Every row gives one point. To make a cloud, some directions were put in groups of two or more. Within a group, all points are equally far from the middle, so they leave a hole (a ring in 2 directions, a hollow ball in 3). The other directions are filled evenly. Then the cloud was stretched, turned, moved and blurred a little. How many holes are there, and how many directions does each take, smallest first?
In the rows, 128 means zero.

Cloud (22 x 3):
[[146 121  80]
 [125  95 144]
 [113 200 128]
 [175  78 126]
 [144 127  93]
 [ 93  80 149]
 [105 172 134]
 [172 137  77]
 [108 129 172]
 [ 88 162  74]
 [ 95 221 147]
 [135 144 152]
 [167 172 126]
 [ 85 171 122]
 [178 126 110]
 [137 155 156]
 [164  78 125]
 [ 98 125 143]
 [131  66 113]
 [ 99 135 216]
 [153 121 120]
 [137 191 112]]
Holes: 0

Cloud:
[[123 136 142]
 [139 196 122]
 [121 179 128]
 [141 132  62]
 [112 202 127]
 [121 167 115]
 [112 187 109]
 [141 194 120]
 [ 42 101 147]
 [117 186  97]
 [125  90  83]
 [ 77 136 115]
 [160 198 138]
 [136 176  76]
 [140 127  76]
 [ 96 160 111]
 [150 120 126]
 [ 71 131 144]
 [126 133 159]]
Holes: 0

Cloud, 28 rows:
[[ 79 177 116  74]
 [118 128  72 185]
 [133 101  93 102]
 [107  69 122 131]
 [122 175 166  90]
 [ 97 115 184 124]
 [ 77 105 162 118]
 [154 114 139  87]
 [108 178 155 132]
 [138 136 181 126]
 [100  73 124 121]
 [ 80 142 167 121]
 [ 83 164  70 102]
 [108 168  79 177]
 [123 171 164 130]
 [ 81 103  89 123]
 [100 130  78  86]
 [107 163  65 170]
 [134 106 187 113]
 [126  78 117 175]
 [105 161 103  57]
 [122  83  95 169]
 [156  94 151 124]
 [ 98 162  78 176]
 [130  70 155 138]
 [115 100  99  89]
 [138 103 146  75]
 [100 159 131  51]]
Holes: 1 (4)

Cloud (28 x 4):
[[123 154  68 137]
 [106 100 122 160]
 [176 178  96  84]
 [150 114  75  86]
 [106 149 178 141]
 [121  87 155 155]
 [144 105  72 124]
 [185 139  86  97]
 [160 168 148 161]
 [156 100  92  76]
 [ 88 148  99 144]
 [181 130 134  70]
 [100 118  75 115]
 [162 106 119  62]
 [ 94 174 158 126]
 [159 197  89 111]
 [169 146 149  66]
 [131  82 129 156]
 [150 164 120 169]
 [105  92 172 101]
 [148 109 129  57]
 [ 99  78 142  99]
 [121 131 192 126]
 [111 132  90  66]
 [176 135 104 156]
 [150 107 186 137]
 [125 147 100  55]
 [132 168 114  56]]
Holes: 1 (4)

Cloud, 47 rows:
[[156  74 183 118 168 147]
 [ 90  76 129 183 142 116]
 [ 99 152 116 130  45 186]
 [136 120 143  84 119 101]
 [183 145 110 157 125 169]
 [139  78 173 121 124 131]
 [118  84 174 164 127 126]
 [118 129 139 129 191 152]
 [118 130 172 205 126 179]
 [134 161  72 138  85 163]
 [ 92 106 109 167 111 220]
 [123 165  74 132 149 154]
 [ 91  93 154  83  87 143]
 [103 181 120 203 158 149]
 [125 147  89  72 122  83]
 [145  89 158 146 121 118]
 [172 142 128 187 150 102]
 [134 159 116  89  96 179]
 [ 66  80 116 142 142 173]
 [178  58 106 125 107 125]
 [110  96  78 182 134  87]
 [131 141 164 186 116 130]
 [198 101 119 145  95 132]
 [151 159 142 160 105 155]
 [105 193 121 130  90 157]
 [123  94 121 200 159 101]
 [ 74 169 118 111 138 143]
 [147 163 157 142  93  99]
 [184 181 120 143 152 153]
 [122 104  70  92 113 171]
 [162 103 101 142 100 100]
 [154 149 111 161 159 180]
 [136 159 130 167 117  83]
 [155 114  93 171  92 123]
 [ 84 196 174 160  78 140]
 [117 145 182 166  86 181]
 [117 130 170 128 131 213]
 [139 141 157 139  57 144]
 [122 184  64  83 106 137]
 [127 130 180 136  62 129]
 [ 94 130 111 129 100  75]
 [165 145  80 164 149 172]
 [104 181 136 198 180 159]
 [ 77 112  91 156  96 211]
 [152 141 160 167 101 151]
 [111 156 141 148  67 176]
 [136 182 163 172 120 124]]
Holes: 1 (2)

Cloud (77 x 8):
[[116  76 135 133  59 104 144 172]
 [ 97 113 118 150 184 149 118 136]
 [ 98  89 101  73 107 121  60 114]
 [162  73 148  66 130 130 113 144]
 [ 95 156  77 101  81 131 129 176]
 [ 98 147 185 107 114 123 160  94]
 [196 116 122 138  78 118  71 102]
 [132 119  92 139  49 133 163 142]
 [127 142  70  81 140 187 132 144]
 [108 127  81  86 188 119 112 150]
 [117 139 183  87  58 132 136 129]
 [107  76 153 137  95  97 168 137]
 [ 77 141 198 124 150 108 149 149]
 [105 111  89  56  89 151  94 122]
 [193  87 152 135 109 147  75 179]
 [108 174 108 136  91 115  56 169]
 [160 101 144 146  64 115 181 136]
 [131 121  87  55 147 117 125 101]
 [118 135 114 114 118  66 152 172]
 [170 132 187 143  51 153 109 123]
 [ 65 168  68 132 122 138  97  80]
 [180  83  90 123  95 134  57 116]
 [182 150 114  72  66 135  90 138]
 [123 157 177 167  75  82 136 110]
 [ 86 137  99 153  88  87 120  85]
 [134 166 170 155  90 122 187 111]
 [182  98  78 142 147 167 148 128]
 [157  68  81  64 128 142  95 167]
 [ 52 118  93  87  98 124 144 116]
 [119 136 168 154 145 104  76 123]
 [199  83  89 104 118 115 140 163]
 [143 103 183 148  81 139 173 188]
 [120 120 145 103 126  80 166 190]
 [186 157 178 165  78 116  97 133]
 [172 117 161 164  79 152 179 130]
 [120 155  52  78 120 126 153 127]
 [121 150 133 167 135 145  75 167]
 [134 177 184 170  56 132 112 140]
 [ 90 188 161 119 143 145 140 104]
 [135 139 108 103  87 122  33 172]
 [ 95 141 115 179  99 125 146 174]
 [153 111 142 112 120 123 166  78]
 [139 150 122  79  84  74 117 159]
 [101 119  40 125 139 157  77 138]
 [ 77  77 117 119  98 163 105 134]
 [118 133  77 112  96 124  94  52]
 [138 184 159  95  59 107 133 142]
 [131  92 155  74 111 147 174 141]
 [ 87 153 127  85  92 159  90 174]
 [112 108 141 140  65  77 113 103]
 [131 166  91 149 147 117  84  92]
 [ 65  87 114 139 121 143 161 141]
 [ 80 166 116 134  99 174 123  81]
 [141 131 164  91  69 135  78 102]
 [121 116 184 128  76  81 124 105]
 [142 154  80 164  88 181 140 116]
 [165 109  97 152 142 190 131 143]
 [ 66 114  79 101 176 143  95 152]
 [123 121 140 150  89 170 103 198]
 [ 86 156  94 142  93  80  80 159]
 [171 172 156 124 108  91 107 167]
 [142 106  62 162 119 144  71 125]
 [ 94  90 143  74 144 102 129 110]
 [128 105 116 152 107 183 161  99]
 [132 128  56  97 143 151 181 134]
 [136 108 101  61  64 106 102 137]
 [126 159  80  98  52 154 124 145]
 [144 205 134 102 116 143 109 122]
 [142 123 122 127 140  78  83 190]
 [ 63 103  92  89 154 111 151 164]
 [154 114 201 140  80 165 118 176]
 [103 124  61 100 129 108  45 117]
 [108 115 189 136  69 132  70 133]
 [135  93 193 117  67 110 136 201]
 [ 64  88 111 126 128 167 134 139]
 [107  54 123 137 123 106 145 177]
 [ 90 120 182  80 140 143 148 151]]
Holes: 1 (8)

Cloud, 73 rows:
[[156 134 138 162 121 201 116 162]
 [124 134 132 160 172 101 138 120]
 [ 82 201 149 104  91 194 104 131]
 [ 91 122  89 139 154 153 186 142]
 [155 108 183 144 110 173 134 165]
 [ 91 122 130  84  88 194 136 176]
 [174 163 122 149 190 135 154 145]
 [166 148  94 173 143 105 177  72]
 [121 107 118 143 173  83 166  65]
 [108  80 163  96 166 183 160 209]
 [141 148 121 149 103 165 121 198]
 [106 171 117 135  78 166 162 161]
 [ 67 176 127 139 168 124 160  96]
 [157 122 168 134 115 143 135 192]
 [143 125 125  86 190 109 170 134]
 [ 62 193 117 139 113 180 127 108]
 [180 160  68 147 154 157 137 149]
 [158 192 120 112 171 114 145 114]
 [125  96  76 105 113 154 155  79]
 [122 145  78 104  84 148 167 153]
 [ 49  87 123  85 173 155 148 142]
 [169 118  76 131  74 154 146 110]
 [130 161 110  95 188 133 123 115]
 [119  94 113 141 158 162 206 134]
 [126 167  88 134  55 139  90 121]
 [102 157 152 135  98 115 186 129]
 [125 177 164 144 152 141 144 178]
 [113 165 136 126  92 100 181  98]
 [ 80  73 160  99 142 196 164 151]
 [168 130 117 128 131 193 180  95]
 [106 135  83 120  82 103 105 158]
 [136 189 113 131  84 151 164 167]
 [114  72 129  83 167 101 199  85]
 [171 183 146 119  94 183 167 170]
 [136 124 179 109 122 136 114 172]
 [ 54 140 155  93 129 155 131 140]
 [134 173 135 146 195 134 176 139]
 [132  68  83  60 135 123 116 158]
 [135  80  73 122 116  44 171 109]
 [104 119 167 114  78 183 106 114]
 [177 119 137 128 176 172 126 130]
 [109 160 114 137 115 116 137 189]
 [ 77 184  91 142 140 170 137 134]
 [148  79 112  70 146 160 189 159]
 [187 163 119 114 122 148 165 176]
 [116 136 144  67 120 150 147 135]
 [167 102 140 138 177 121 158  99]
 [167 192 149 130  93 192 137 197]
 [171 161 131 135  61 192 170 121]
 [158 145 133 110 106 149 186 177]
 [ 95 161  96 126 152 171  80 141]
 [ 91 122 117 147  74 111 171 120]
 [152  85 116  93 148 166 201 129]
 [115 185 155 142 183 143 175  77]
 [187 116 145 113 116 119 145 158]
 [111 126  55  90 161  73 136 127]
 [120  97  40 137 157  82 142 113]
 [128 129  57 119 135 107 111  84]
 [ 71  85 122 147 154  81 168  90]
 [104  96 176  69 135 141 151 192]
 [107 122  57 140 131 111 154  58]
 [ 75 117 151 125  99 140 111 101]
 [ 86 153  92 110 177 152 101 135]
 [ 46 138 105 109 155 134 132 146]
 [174 115 145 125  61 187 149 133]
 [ 63 197 112 141 129 176 128 100]
 [ 79 152 140  99 140 188  94 168]
 [141 185 186 115  97 159 164 109]
 [126  91 170 104 147 146 159 221]
 [129  49 124  73 110 143 171 108]
 [154 186  80 126 143  83 132 115]
 [126 152 126 102 108 140 147  56]
 [187  74 113 109 146  94 171 158]]
Holes: 3 (2, 2, 3)

Cloud (106 x 9):
[[ 80 157  93 117 183 187 129 122 117]
 [101  96 120 184  83 100 100 165 157]
 [192 124 167 148 148 127  90 153 113]
 [ 87 114 130 127 108 199  96 133 237]
 [ 93 106  89 161 179 206 134  99 126]
 [131 144 123 170 115 120 102 162 204]
 [155 147  78 147 188 125 106 128 138]
 [157 145 114 111  89 210  94 166 109]
 [ 84 103 152 157 126 133  69 162 198]
 [ 67 150 115 145  98 133  66 153 208]
 [133 132 148  85 129 116  93 168 185]
 [ 88 107 136 193  95 214 128 123 155]
 [ 67  97 137 113  55 170 102 127 150]
 [119 133  90 192 118 135 125 116 196]
 [ 54 165 174 123 120 140 143 170 170]
 [ 63 116 108 133 124 144  93 193 155]
 [ 94  90  54 116 183 149 107 124 158]
 [133  67  74 155 154 176 115  92 154]
 [ 63 147  63 143  99 144  93 156 160]
 [113  82 157 111 199 170 101 117  92]
 [ 84 137 152  80 114 111 133 135 192]
 [121  99 113 202 174 103 113 101 126]
 [143 129 109 131  96 188  78 163 213]
 [194 138  77 144 111 139  97 114 143]
 [154 117 113 159 104 131 159 128  88]
 [116 164 181 129 143 123  72 124 119]
 [141 114 151 156  57 117  82 121 171]
 [167  92  64 149 103 128  78 111 113]
 [141 108 101  82 136 149 124  81 160]
 [ 63 175 110 109 125  91 132 124 124]
 [ 68 137  69 140 149 111 132 148 153]
 [113  70 117  77 147 127 119 120 135]
 [136 133 149 168 103 153  79 137  81]
 [ 89 147 131 160 199 148 114 159 121]
 [ 95 124 109 157 106 119  94 189 191]
 [140 159 140 153 154  76  95 100 119]
 [ 83 125 115 178 154 145 174 156 140]
 [ 83 148 127 117 107  63  89 116 124]
 [130 119 206 167 140 111 104 126 123]
 [114 101 166 156 164 154  96 172 197]
 [ 65  97 132 101  95 135 148  92 147]
 [168 110 161  87 135 171  61 145 150]
 [ 55  85 165 119 125 175 121 150 134]
 [118 110  68 126  91 188 155 149 203]
 [ 41 117 190 164 120 167 137 169 172]
 [130  71 106 130 161 110 129  88 135]
 [139  58 140 112  82 162  97 155 179]
 [111  93 147 173 125 129  98 170 205]
 [119 151  86  89 128 165  99 142  80]
 [145 169 138 163 105 171 107 171 132]
 [101 155  83 192 136 124 112  97 174]
 [149 143  90  96  96 128  62 160 145]
 [130 147  68 121  76 171  83 141 193]
 [153 138 149 107 169 125  61 134 109]
 [112 154 138  97 134 199  93  93 135]
 [113  96 177 184  97 151  78 127 174]
 [ 83 171 108 156 144 177  92 152 122]
 [134  80 114 159 226 135 112 114  84]
 [ 94 157  85 130 181 155  90  98 149]
 [138 141 133 186 169 156 143 164 142]
 [104 118 127 138  99  75 154 102 139]
 [151 151 132 160 140  98  73 103  98]
 [ 47 125 138 113 106 151 109 188 207]
 [ 99 124  72 161 185 198 133 113 113]
 [ 94 127 124  99 137 109 155 118 108]
 [ 79  96  93 153 128 146 156  91  90]
 [191 134 112 157 139 153  85 137  61]
 [133 179 118 169  96 171 107  94 147]
 [134 112 199 148 114 154 133 144 122]
 [129 111 111 173 128  75  77 107 116]
 [141  82 171 118 199 135  81 136 107]
 [104 108  82 180 164 169 110 118  68]
 [108 160  87 147  59 105 109 113 105]
 [ 77 125 121 107 139 130 111 115  72]
 [120 149  80 106 153 131 147 133  88]
 [ 63 166  93 175 168 160 134  99 120]
 [119  66 103 163 145 142 141 117 186]
 [137  94 138 100 186 155 114  75 114]
 [159 102 173 164 151 139 145 114 108]
 [ 90 156  89 113  41 162 127  97 156]
 [139 137 159 123  87 143 141 182 143]
 [120 121 105  78  74 198 130 132 143]
 [165 121  65 119 141 123  93  81 109]
 [111 127  70 101 159 157  66 160 169]
 [ 75  77  75 132 141 150 124  91 169]
 [121 167  89 150 129 117 121  63 154]
 [ 36 150 132 114 110 126 104 175 195]
 [ 66  97 102 108 164 160  79 131 184]
 [ 98 148 184 139 176  90 105  88 103]
 [ 76 124 137 180  86 143 137 194 179]
 [ 39  96 105 129 158 160 153 128 133]
 [ 83 155 109  81  78 159  93 138 131]
 [153 100 106 145  61 124 137 120 150]
 [156 107 109 168 112 165  97 178 208]
 [ 63  80 154 155  99 110 149 136 185]
 [ 89 108  84 144 126 127  75 179 158]
 [135  51 125 145 168 166 131 113 170]
 [120 156 142 117  78 150  61 106 179]
 [103  60 120  86 101 173 106 136 160]
 [ 83 140  73  64 141 158 118 141 156]
 [109  95  81 148 116 105  78 149 107]
 [101 165 201 129 102 178 108 130 181]
 [140 103 151 126 104 184  93  84 152]
 [114  95 173 181 162 174 134 179 152]
 [ 68 142 129  75  76 176 136 136 205]
 [ 87  65 156 122 118 166 146 158 143]]
Holes: 3 (2, 2, 4)
